Rows are points. Each table stands for the endless flat space through its points: a line for two points, a plane for three, and so on. The two share one point or none. Which?
In the rows, 128 means zero.

First (2 x 4):
[[102 138  93 155]
 [ 78 162 117 167]]
Second, 2 rows:
[[ 86 148  89 159]
 [106 143 119 159]]
They share: [ 94 146 101 159]

First (2 x 8):
[[ 91 101 183 143 152 119 136 120]
 [101 136 153 108 152  89 181  90]]
Second:
[[115 132 167 112 162  91 163  96]
 [106 127 166 117 157  96 163  99]]
They share: [ 97 122 165 122 152 101 163 102]

First:
[[ 95 101 113  84 140 153  83 116 122]
 [ 76 101 109  87 155 159  79 123 138]
 [ 74 101  87 106 140 177 102 144 156]]
Second, 3 rows:
[[ 91  93 110  83 133 183 129 149 119]
 [105 101  77 120 118 145  67 106 148]
 [ 93  93 100  94 131 173 111 137 128]]
They share: [101 101  97  98 122 165 103 130 130]

First, 3 rows:
[[112 117 185 130  84 100 148  81 139 134 126]
 [113 149 154 147 146 143 139 126 144 109 154]
 [111 136 167 140 123 126 141 108 141 118 144]]
Second:
[[132 160 140 135 117 103 153 130 120 102 158]
 [128 153 146 135 116 111 151 124 127 109 150]]
They share: no point

First, 2 rows:
[[ 85 140  88  78 128 151 104 152 111 176 162 164]
 [ 82 139  81  70 135 160  95 150 119 184 165 166]]
Second, 3 rows:
[[ 93 146 104 102 106 130 129 165 100 163 158 154]
 [ 95 150 106 110  98 127 136 174 105 166 160 148]
 [ 97 150 104 124  97 128 141 175 113 169 172 139]]
They share: [ 91 142 102  94 114 133 122 156  95 160 156 160]

First (3 x 14):
[[ 90 144  92 177 158 154 129 122  73 140 142 134 109 156]
 [ 98 154  96 167 140 154 123 120  91 148 142 136 111 138]
 [110 129  88 152 155 138 110 137  80 138 148 145 112 137]]
Second:
[[109 162 132 147 173 167 106 123 116 171 165 132 100  88]
 [130 189 108 156 146 188 127 153 110 156 162 117 127 109]
 [ 88 147  72 174  98 134 127 105  86 138 120 147 115 163]]
They share: [102 159  98 162 131 154 120 119 100 152 142 137 112 129]

First, 4 rows:
[[131 154  96 128 111 152  89 139 161 147 165 104  88  91  89 127 181 125]
 [126 133 122 157 138  81  85  96 161 101 176  59 117 123 104 101 111 167]
 [ 61 174 109  92 132 106 157 130  84  99 129 106  48  72  46 105 152 128]
 [112 156 103 131 132 112 106 115 138 120 168  79  87 102  82 111 137 137]]
Second, 3 rows:
[[144 172  85 112 115  88 123 107 142  74 175 114 114 132 103 118 149 159]
 [119 131 130 144 113 114  92 121 158 120 160  93 100  95  97 110 164 154]
 [124 168  85 110 137  92 109 123 146  78 145 100 108 124  89 116 129 159]]
They share: [118 138 121 137 120 110  94 123 156 112 154  93 101 100  94 111 155 155]

First (4 x 20):
[[154 141  97 170 147 121 129 139 135 153  96 115 141 100  97 142 166 120
  157 155]
 [152 167 141 145 151 111 143 140 107 143 112 146 172 110 104 140 154 150
  130 170]
 [127 150 103 146 156 121 141 130 120 144  90 121 138  88  94 115 148 141
  145 140]
 [141 164  99 178 168 111 129 158 132 126  84  99 148 114 110 109 180 123
  169 140]]
Second (2 x 20):
[[ 99 160 102 122 161 104 153 159 108 121 100  91 150  82 112 129 148 119
  167 136]
 [159 160 120 176 161 128 129 117 126 151  82 151 144 112  88  93 160 167
  125 148]]
They share: [129 160 111 149 161 116 141 138 117 136  91 121 147  97 100 111 154 143
 146 142]

First:
[[126 138 123 127 132 163 116 169  89 192 101 148 104  78  64 126 206 124
   58 140  76 110 105  84]
 [120 114  57 182 121 120 166  97 149 164 159 116 112 112 103 107 131  88
  113 149  69  54  69 112]
 [110 135  93 150 125 115 170 104 127 182 170 100 101 133  98 104 134  98
  101 140 109  89 107  84]
 [126 113  61 178 121 129 154 110 143 162 144 128 115  99  96 110 144  90
  105 150  61  55  67 116]
 [154 130 125 150 151 130 140 155  81 144 149 136 158 120 103 121 115  76
  119 133  99 100 123 110]]
Second (2 x 24):
[[134 124 109 163 152 148 146 143 101 166 159 127 134 115  98 113 137  94
  116 134  81  96 123 101]
 [140 148 103 136 146 121 149 164  89 175 132 115 131 136  92 125 113  67
   92 128  96  93 108  83]]
They share: no point
